Rows are points. Examples show where two turns around zero, p and q, send a point. Write where each new point lands after one turn and then the other. Backwards means that the second turn is done in reverse. Each puzzle has new turns, and all numbers are rounded.
In the rows, zero is written as 128.

Turn p:
104  146  167 -> 90  135  97
131  99  84 -> 171  102  145
148  137  125 -> 131  145  142
131  133  109 -> 147  133  129
126  126  156 -> 100  126  126
Turn q:
124  143  126 -> 117  137  135
131  125  145 -> 121  113  123
125  66  104 -> 187  126  97
143  142  126 -> 124  125  148
117  164  139 -> 92  139  138
Where do these land?
q, then p backwards: 87  154  127 -> 131  164  161
q, then p: 152  141  149 -> 109  99  125
q, then p: 157  115  116 -> 110  128  156
q, then p: 116  102  120 -> 149  140  145

Turn p:
128  167  132  149  138  127 -> 137  158  149  114  149  121
155  140  154  154  139  109 -> 136  122  142  84  145  113
94  75  114  104  92  129 -> 120  88  119  182  91  130
147  134  111  148  181  129 -> 158  145  95  105  162  130
161  143  113  147  128  126 -> 137  150  118  100  121  109
124  145  125  128  141  106 -> 122  135  129  128  154  113
97  99  134  100  116  158 -> 121  109  129  165  107  166
143  145  140  104  120  124 -> 96  135  133  114  127  131
105  104  129  118  97  143 -> 125  111  139  158  97  138
Turn q:
97  115  168  102  115  92 -> 64  136  117  109  124  113
158  149  112  145  152  145 -> 173  143  138  140  143  130
105  95  140  98  136  150 -> 112  125  119  85  114  157
129  169  106  137  97  108 -> 132  110  105  171  138  99
142  99  126  117  164  150 -> 152  142  145  89  119  146
110  148  123  161  108  110 -> 113  104  135  163  147  117
144  136  94  141  139  126 -> 163  116  137  134  133  113
140  89  149  115  123  139 -> 116  143  139  109  93  146
126  153  134  136  117  132 -> 126  131  117  152  141  131
Where do these land?
p, then q: 110  163  86  166  143  149 -> 161  165  125  169  154  104
p, then q: 139  113  135  125  91  124 -> 97  114  124  136  105  126
q, then p: 148  118  128  125  135  123 -> 111  131  139  117  125  121
q, then p: 118  116  83  145  112  95 -> 131  71  120  125  122  105
p, then q: 114  105  161  132  116  119 -> 107  135  150  114  104  145
q, then p backwards: 163  113  159  107  114  131 -> 144  147  103  120  100  159
p, then q: 117  172  119  142  158  127 -> 148  160  123  126  169  118
p, then q: 117  126  130  136  156  155 -> 161  144  129  131  127  147
q, then p: 125  127  151  75  127  129 -> 103  163  119  165  125  120

Turn p:
140  106  106  146  150  146  137  157  144 -> 137  102  148  101  151  151  137  140  143
143  167  176  112  131  95  131  112  136 -> 138  151  137  136  88  70  123  124  129
127  138  91  113  144  110  95  164  126 -> 91  142  120  94  119  148  139  137  163
143  104  140  109  146  115  140  130  109 -> 121  111  128  112  112  118  129  154  102
113  165  131  131  89  94  148  122  133 -> 132  176  115  140  142  94  148  109  123
124  102  137  142  90  142  51  135  136 -> 131  122  87  177  119  163  120  154  178
144  130  101  133  118  144  125  120  131 -> 131  112  117  126  132  143  143  104  135
122  115  142  116  139  175  168  121  134 -> 153  113  168  135  129  150  123  120  89
121  131  116  151  127  144  122  137  107 -> 136  130  112  116  144  148  109  121  132
103  123  140  127  146  115  163  82  123 -> 111  120  147  143  144  95  109  114  86
Turn q:
152  120  120  142  167  118  150  142  101 -> 133  139  127  134  129  161  164  140  93
142  135  123  75  148  134  111  118  99 -> 144  141  163  160  167  120  127  113  110
109  128  161  132  107  120  128  148  92 -> 93  88  132  122  133  120  135  111  108
108  115  123  136  175  111  142  112  107 -> 137  134  128  109  161  158  168  125  128
156  117  114  147  111  117  143  121  183 -> 151  135  110  119  93  140  98  168  145
111  205  117  138  102  136  142  146  146 -> 119  147  78  117  119  61  120  129  112
126  123  137  130  104  143  146  104  106 -> 132  120  146  99  118  127  117  103  113
109  126  135  138  127  142  146  157  157 -> 96  139  123  114  111  116  134  154  142
106  124  116  91  151  141  68  120  127 -> 128  141  146  171  166  119  131  101  170
166  123  139  148  123  140  105  124  134 -> 148  115  133  153  90  133  130  124  132
114  110  116  122  97  128  115  123  106 -> 112  119  131  126  135  141  101  96  130
138  109  136  138  123  107  142  120  177 -> 144  117  122  112  113  140  112  172  152
Where do these land?
p, then q: 110  154  116  127  126  133  140  117  134 -> 153  122  128  115  137  113  141  116  132
p, then q: 158  159  134  141  119  93  136  131  122 -> 152  129  108  129  155  131  98  152  111
p, then q: 139  128  165  125  93  129  141  126  121 -> 138  124  105  140  107  140  122  125  89
q, then p: 111  95  96  139  159  125  154  174  131 -> 136  172  162  115  143  170  110  103  121
p, then q backwards: 114  150  133  108  104  123  107  125  111 -> 135  135  92  145  125  146  123  147  132
p, then q: 122  105  92  107  143  128  111  99  158 -> 105  122  139  80  126  141  143  125  162
p, then q: 108  134  150  124  125  118  112  93  118 -> 129  110  91  131  128  137  130  102  142
p, then q: 119  116  107  125  162  133  105  130  178 -> 109  111  148  103  117  117  143  156  173
q, then p backwards: 139  138  138  150  98  131  108  107  120 -> 159  143  136  134  134  146  120  99  119
q, then p backwards: 162  99  148  135  152  167  167  178  87 -> 110  110  122  36  134  136  158  131  138

Turn p:
154  128  146  128  104  157  162  118  128  158  135  104 -> 128  122  115  129  101  145  157  117  90  103  151  109
88  142  155  105  138  151  113  115  128  134  139  113 -> 141  136  142  102  160  143  135  110  146  106  158  125
147  119  150  159  108  131  147  114  165  104  124  137 -> 107  134  124  119  92  128  137  106  105  133  123  172
162  97  146  113  106  127  158  108  155  93  166  142 -> 122  138  96  90  97  162  139  150  97  139  124  168
126  110  158  120  101  99  103  146  98  159  110  137 -> 124  71  122  113  143  128  99  111  120  121  107  101
122  137  119  150  124  119  135  119  120  156  152  121 -> 136  146  112  129  131  111  125  112  109  136  136  102
139  118  94  163  152  143  109  162  142  86  107  94 -> 116  129  127  172  101  119  153  124  187  161  125  145
113  153  135  122  144  127  122  166  138  145  144  156 -> 100  138  125  128  142  116  88  139  142  113  153  119
159  122  91  158  132  165  126  103  124  124  130  133 -> 114  154  135  167  125  144  161  128  106  160  121  126
125  144  146  135  169  134  140  112  120  158  132  118 -> 157  134  136  147  139  126  116  116  112  122  170  123
92  147  122  104  135  94  117  148  100  89  111  152 -> 132  111  138  112  169  90  113  162  162  122  106  147
92  118  109  104  137  118  137  144  121  159  127  152 -> 129  130  156  108  135  115  99  155  132  129  134  91
144  129  93  102  116  100  94  109  125  99  87  104 -> 158  122  135  147  130  138  142  134  158  120  58  137
Turn q:
130  173  153  126  160  119  144  116  112  147  142  158 -> 134  168  136  96  157  89  128  113  139  149  130  124
146  121  142  129  107  113  154  121  124  138  124  112 -> 127  125  135  117  128  125  150  167  120  127  126  117
141  165  87  152  155  116  99  113  124  120  133  108 -> 119  112  75  130  164  107  97  114  116  127  116  131
127  61  142  112  169  110  144  140  157  129  136  109 -> 149  117  121  121  119  157  145  154  178  105  173  159
110  152  144  114  115  108  124  120  138  135  96  109 -> 154  135  137  140  149  132  139  142  97  143  114  148
162  156  111  125  110  149  98  140  114  130  95  149 -> 107  126  141  151  123  95  104  111  79  121  137  118
160  163  85  134  113  164  154  114  129  130  129  111 -> 112  151  99  132  133  125  102  143  97  103  114  78
93  166  144  154  119  148  142  136  117  153  131  122 -> 142  160  115  112  112  130  129  118  110  174  106  115
159  76  123  135  112  124  134  137  134  142  124  207 -> 98  124  162  121  79  92  164  107  143  78  145  134
119  99  155  136  121  146  134  111  126  118  124  130 -> 150  114  143  135  112  136  149  125  145  133  132  105
81  85  143  108  135  118  114  130  104  144  147  110 -> 145  100  145  92  124  177  137  115  144  147  137  150
129  133  141  139  107  125  135  162  121  90  129  122 -> 97  127  134  160  119  134  132  144  137  159  123  125
152  112  113  114  103  138  100  130  167  108  142  115 -> 127  103  135  157  112  134  93  149  136  94  112  134
84  132  109  115  167  114  116  122  125  108  140  132 -> 131  132  113  127  162  154  123  88  153  132  125  152
Where do these land?
p, then q: 143  174  98  108  161  114  115  131  117  127  95  147 -> 122  119  97  167  116  86  134  121  141  162  145  149
p, then q backwards: 145  134  81  90  146  107  104  97  133  132  109  124 -> 103  149  146  104  101  142  141  102  175  110  137  110
p, then q backwards: 129  117  138  158  106  130  149  110  139  117  142  161 -> 123  151  117  135  115  111  123  157  104  160  117  138
q, then p: 147  129  146  143  136  184  110  133  125  149  87  73 -> 123  115  63  155  135  148  148  121  123  154  117  75
q, then p backwards: 116  144  106  100  135  117  87  136  112  108  82  140 -> 146  150  166  163  144  145  110  99  115  139  109  154
q, then p backwards: 146  106  118  153  119  123  137  160  137  114  146  133 -> 145  126  120  133  117  138  136  174  146  112  126  126
p, then q: 144  151  142  131  101  163  107  128  122  138  156  88 -> 128  144  89  134  149  158  128  123  142  107  112  85
q, then p: 109  123  138  115  106  105  161  117  133  110  135  136 -> 120  120  151  133  106  113  132  131  127  104  159  148
q, then p: 130  108  145  113  134  126  162  135  138  108  161  154 -> 114  151  130  107  104  126  121  112  144  95  146  155
q, then p: 147  134  132  107  163  99  78  118  122  141  94  136 -> 147  123  109  125  155  141  87  149  104  174  128  149
q, then p: 102  116  152  142  100  97  174  142  133  144  137  135 -> 105  120  147  116  102  104  129  152  110  78  143  119
q, then p: 97  120  139  134  126  137  134  132  166  150  141  131 -> 98  132  129  142  118  138  136  133  110  97  102  138
p, then q: 121  140  129  152  145  150  113  113  115  117  148  78 -> 133  154  95  107  139  109  129  145  146  97  113  102
p, then q: 116  95  127  144  113  138  160  142  101  138  158  158 -> 116  127  137  76  130  170  122  135  116  144  137  149

Turn p:
118  119  158  69  133  132  107  161  118  123  126  145  106  117 -> 145  126  140  154  165  109  97  106  127  133  174  117  105  120
128  110  103  168  117  110  101  99  139  144  148  140  160  127 -> 126  126  100  134  80  169  139  124  132  145  106  116  137  152
113  172  127  126  111  103  162  121  179  126  150  136  163  114 -> 108  133  117  77  107  141  137  141  168  136  124  96  100  92
154  127  91  153  96  155  144  124  124  96  127  147  133  133 -> 118  145  105  124  130  159  115  163  141  93  113  159  136  141
130  123  137  107  157  111  114  146  108  108  88  141  153  148 -> 136  115  164  122  133  117  90  102  126  101  129  105  139  152
114  155  155  112  118  132  112  124  126  160  98  131  102  106 -> 146  119  122  142  168  109  125  118  115  150  103  108  108  103
135  125  139  97  119  128  105  126  73  140  126  111  91  161 -> 146  155  149  182  158  92  144  113  127  122  127  132  132  152
149  138  152  130  130  94  169  148  202  107  167  116  115  90 -> 93  95  114  90  113  119  130  138  184  161  165  148  126  72
107  98  114  149  116  145  138  122  97  140  148  100  139  113 -> 122  165  108  135  102  132  145  119  86  127  131  147  141  124
128  135  138  155  122  121  120  148  120  124  124  122  137  146 -> 102  130  127  117  138  127  131  110  129  128  116  130  135  151
82  114  160  105  145  128  128  129  117  137  122  146  81  142 -> 150  131  168  143  146  108  120  114  107  161  139  145  85  131
141  136  98  153  149  139  132  111  92  131  146  129  116  107 -> 124  139  109  142  108  109  126  173  103  133  119  133  147  143
111  119  128  139  118  134  119  106  116  109  92  128  133  121 -> 155  140  128  117  132  138  106  116  114  126  99  139  139  131
120  154  138  147  138  138  133  145  208  107  164  119  163  124 -> 105  103  111  56  127  163  151  136  154  148  164  114  126  119
166  115  143  134  128  153  143  111  116  141  136  129  145  148 -> 108  134  153  152  133  156  144  145  123  117  125  127  159  122
132  119  120  82  148  130  112  120  110  124  101  110  93  140 -> 178  119  150  153  145  92  129  123  125  110  137  135  133  133
149  115  75  152  131  123  137  136  131  158  114  128  145  139 -> 113  100  111  139  93  137  145  135  116  86  104  130  128  140
Turn q:
121  102  109  137  151  126  148  131  99  110  163  161  162  116 -> 123  147  132  143  139  178  105  156  140  160  114  134  127  159
121  115  104  155  149  148  132  146  91  123  144  100  148  124 -> 127  135  125  157  170  168  109  133  100  136  139  131  127  124
117  96  158  127  116  136  121  86  127  133  121  116  126  116 -> 111  126  110  135  134  129  155  105  146  99  133  122  138  162
131  147  136  110  153  112  141  154  146  115  110  112  117  105 -> 133  144  119  108  111  126  135  141  114  134  130  102  155  92
171  153  143  103  132  112  105  114  128  137  109  125  86  132 -> 122  139  158  88  119  100  126  100  142  97  130  111  125  100
116  93  112  161  126  148  195  140  92  119  134  141  161  140 -> 143  144  112  149  135  189  134  153  90  139  108  156  99  165
113  146  125  137  115  162  129  85  138  131  130  144  104  125 -> 136  110  157  145  118  114  141  140  138  89  137  144  139  151
144  149  140  127  122  137  98  90  161  158  89  141  141  126 -> 96  112  126  126  123  87  153  142  164  91  127  136  112  109
122  140  126  108  161  77  112  165  148  159  124  115  88  149 -> 168  122  137  108  132  103  134  108  136  157  116  75  123  79
133  158  152  111  109  133  123  97  154  152  144  115  133  120 -> 105  100  135  115  111  101  143  135  137  114  165  112  122  140
168  149  147  99  100  136  113  124  162  154  129  131  118  139 -> 115  124  131  99  105  71  121  124  134  111  147  120  100  128
107  96  107  127  94  166  127  119  112  133  124  143  138  96 -> 123  124  111  134  162  120  124  148  121  114  114  159  148  177
116  92  108  135  165  126  129  168  134  83  139  112  127  152 -> 169  158  98  161  127  156  96  114  124  154  127  125  140  107
129  114  87  179  111  92  156  154  108  95  151  133  149  126 -> 126  103  121  142  118  184  87  128  96  162  86  145  125  131
109  141  119  100  131  109  122  138  112  109  117  116  135  154 -> 149  126  123  107  133  140  135  113  138  154  145  149  136  104
129  157  174  131  115  130  97  137  134  138  119  144  113  129 -> 103  135  154  131  114  81  153  109  127  137  129  129  131  119
Where do these land?
p, then q: 116  143  105  146  108  145  126  135  91  140  111  132  115  158 -> 154  142  152  128  116  149  146  116  124  126  115  156  126  91
q, then p: 162  129  129  113  94  124  108  129  159  90  143  119  129  122 -> 160  151  97  140  113  148  127  104  156  135  126  109  113  150
p, then q: 106  132  96  103  114  111  125  112  136  143  122  157  98  141 -> 143  133  141  125  103  107  112  102  107  95  98  117  125  115
q, then p: 117  124  166  132  129  147  178  130  124  90  144  88  162  99 -> 104  193  110  122  130  139  159  152  98  98  139  122  112  153
q, then p: 123  131  144  168  148  165  140  127  109  129  120  142  99  117 -> 94  147  148  98  152  119  109  133  120  138  102  135  151  137
q, then p: 158  109  129  85  148  120  117  122  122  121  107  133  146  137 -> 158  110  111  110  138  117  134  154  150  126  145  107  104  116
p, then q: 162  117  127  95  139  96  132  107  160  125  152  147  134  184 -> 127  131  93  163  68  99  135  116  106  121  142  108  114  154
p, then q: 121  137  125  147  145  162  139  145  89  151  158  102  136  97 -> 131  107  152  111  163  169  131  137  103  171  132  139  135  126
q, then p backwards: 119  120  128  137  103  93  105  113  105  150  127  140  83  124 -> 127  139  151  138  137  101  112  132  136  134  77  111  133  163
p, then q backwards: 137  93  108  119  101  117  126  124  148  165  106  151  118  147 -> 124  117  118  182  130  119  136  97  134  126  119  129  128  167
p, then q: 126  135  150  171  153  127  145  160  123  113  132  93  170  107 -> 129  109  111  99  161  145  152  140  158  165  160  147  146  149
p, then q: 111  130  141  109  101  126  84  105  149  153  126  156  123  150 -> 141  135  135  149  126  120  130  126  111  65  135  105  102  117
q, then p backwards: 119  129  88  144  117  121  99  80  136  139  113  129  117  123 -> 176  129  118  119  125  117  130  142  154  122  84  130  116  143
q, then p backwards: 144  174  164  136  144  133  169  150  126  108  125  104  164  89 -> 125  119  132  154  150  166  169  127  120  153  181  128  167  104
p, then q: 132  140  135  134  160  147  151  165  144  121  135  98  138  100 -> 133  131  117  105  151  152  118  137  142  170  139  114  153  156
q, then p: 133  106  116  99  135  106  121  138  143  102  141  176  153  144 -> 136  85  103  138  150  147  151  123  148  119  113  105  94  125
p, then q: 90  128  126  139  136  136  113  136  112  134  112  107  91  139 -> 138  139  159  100  129  153  138  116  145  124  105  124  101  122

Turn p:
145  136  127  133  99  158  90  115  98  155  105  108  143  142 -> 160  134  113  80  126  96  135  98  130  110  128  149  119  109
107  99  143  97  128  141  117  138  114  103  164  124  151  113 -> 131  139  134  111  112  118  161  169  124  138  116  122  140  170
96  111  119  131  159  102  156  125  149  119  114  112  128  106 -> 97  103  131  147  104  134  105  158  135  148  130  117  151  116
126  103  132  120  124  98  112  148  120  98  158  146  103  164 -> 104  125  148  147  155  113  146  145  109  98  145  119  113  167
134  159  140  161  131  138  109  115  121  108  159  100  97  153 -> 161  122  109  160  139  113  130  146  127  88  112  132  89  119
114  144  124  127  110  111  114  154  129  116  151  120  116  103 -> 138  120  129  149  147  117  142  151  142  152  141  148  119  143
135  135  149  128  93  127  99  114  165  150  109  148  150  98 -> 137  117  154  90  155  137  140  108  158  163  109  125  119  107
132  137  112  103  161  155  102  136  128  163  106  123  98  95 -> 127  141  100  132  138  122  161  122  118  145  130  143  169  76
120  149  148  166  130  136  156  146  162  160  114  134  96  154 -> 143  107  130  169  159  131  87  92  117  125  101  120  142  115
153  112  106  97  121  100  153  97  99  162  151  135  144  155 -> 98  159  96  103  126  137  118  107  158  98  157  106  133  158
140  85  114  126  139  144  114  149  121  97  167  110  110  95 -> 109  111  95  132  121  130  174  167  99  139  119  146  120  153
138  152  113  156  153  151  131  137  134  129  105  134  152  155 -> 133  145  137  146  97  117  111  91  109  128  113  129  113  105
119  117  167  148  145  97  164  145  147  109  107  151  140  96 -> 103  123  166  133  136  161  84  156  116  164  109  130  133  129
105  148  117  134  92  142  140  77  100  125  113  148  146  143 -> 175  131  134  96  108  135  107  115  137  118  164  93  113  125
155  134  110  91  134  121  163  125  134  125  96  125  146  147 -> 106  143  143  127  95  158  120  97  143  108  144  143  150  127
Turn q:
117  167  104  109  113  127  121  134  120  114  125  145  126  139 -> 101  144  146  156  134  151  123  117  134  137  144  129  146  133
89  91  102  133  168  135  161  139  87  117  137  102  126  98 -> 155  134  148  122  146  131  116  193  137  86  114  96  135  99
112  89  149  164  120  92  146  111  136  135  129  153  112  98 -> 169  155  112  92  113  87  117  139  120  140  149  131  136  104
117  142  169  105  103  157  146  149  128  129  137  122  129  167 -> 139  89  117  148  148  134  127  100  127  108  136  142  162  163
112  130  140  133  98  152  128  138  139  108  116  130  148  120 -> 127  103  108  117  135  151  127  121  133  143  144  116  155  123
163  157  157  157  164  83  99  118  94  136  122  131  98  97 -> 106  174  143  97  110  89  160  137  114  115  157  112  86  161
164  131  112  134  101  116  104  104  124  114  106  123  145  97 -> 100  140  108  122  85  140  142  119  120  149  131  97  113  110
119  110  149  147  148  140  137  160  163  111  100  154  141  120 -> 157  116  117  92  150  149  133  154  117  167  134  142  135  141
112  142  112  129  122  150  120  113  148  95  157  88  141  163 -> 105  75  126  164  147  133  101  125  146  126  140  127  108  111
112  106  104  97  174  158  121  103  111  160  137  154  152  114 -> 115  159  122  119  162  148  139  143  119  95  79  153  126  89
132  140  96  117  113  118  133  85  97  121  100  136  107  155 -> 129  152  152  171  103  147  138  107  108  114  150  129  119  99
129  96  112  142  156  156  123  114  145  132  160  118  93  94 -> 146  141  118  95  137  131  90  137  156  105  110  125  85  112
136  121  143  109  132  114  91  148  148  118  112  122  118  139 -> 136  129  112  143  134  129  157  126  150  155  128  131  109  155
163  136  142  114  121  119  139  160  145  128  153  151  138  173 -> 127  117  125  154  140  114  110  108  100  154  107  145  136  176
138  121  131  165  141  105  107  161  114  156  149  121  129  112 -> 125  137  150  96  138  83  135  131  136  138  107  100  120  142
118  152  138  120  103  144  157  138  117  168  98  104  143  158 -> 131  87  160  135  109  137  155  105  124  107  122  144  170  134
143  144  114  100  101  108  143  100  162  134  138  122  131  134 -> 109  125  115  156  86  124  107  115  136  138  123  160  132  122
Where do these land?
p, then q backwards: 150  97  94  124  149  123  116  146  98  136  96  113  114  133 -> 128  159  159  132  122  119  137  78  128  136  135  146  157  122
q, then p: 117  154  164  145  148  149  98  127  130  130  163  123  122  100 -> 107  129  145  167  114  120  159  153  142  111  142  100  152  130
p, then q: 132  165  132  122  112  117  138  131  110  124  120  107  114  105 -> 115  146  122  106  144  136  104  115  119  153  110  133  117  145
q, then p: 120  164  140  136  128  170  122  107  134  94  102  109  127  136 -> 143  113  100  133  118  134  160  148  100  125  111  95  138  159
q, then p: 132  160  95  148  113  115  103  111  153  131  148  160  121  98 -> 160  135  131  133  156  108  146  136  172  148  135  101  146  102
p, then q: 147  114  91  100  114  137  129  110  99  116  137  158  140  101 -> 115  121  138  153  129  137  86  109  137  87  109  141  153  135
p, then q: 128  101  152  93  150  139  102  166  138  164  96  157  153  161 -> 93  120  112  141  120  110  179  160  101  107  162  158  161  113
q, then p: 123  142  139  157  121  108  134  137  120  108  148  107  156  137 -> 100  119  120  122  134  91  115  154  136  130  125  128  134  153
q, then p backwards: 138  129  101  154  136  101  122  109  166  155  164  97  158  102 -> 122  109  130  164  153  99  98  120  142  136  107  88  174  115
p, then q: 158  100  153  142  132  149  153  163  102  154  124  123  112  144 -> 108  153  143  158  156  153  161  130  94  128  135  117  121  101
q, then p backwards: 120  116  145  153  164  112  163  100  110  159  161  122  146  148 -> 117  113  155  153  140  131  83  146  103  117  100  101  110  160
q, then p: 96  102  90  111  130  136  140  136  136  121  97  142  143  126 -> 138  143  118  116  121  141  128  106  111  170  95  153  135  115
p, then q: 143  111  145  95  131  121  125  149  159  110  105  166  100  132 -> 136  104  112  103  162  129  137  152  98  88  143  137  146  125
p, then q backwards: 105  128  149  143  86  110  115  101  160  108  116  125  124  124 -> 108  122  114  165  144  152  129  151  141  127  124  83  122  141
q, then p: 111  135  127  97  105  133  158  128  105  110  143  112  90  171 -> 126  115  131  125  121  123  125  135  108  116  93  121  55  129
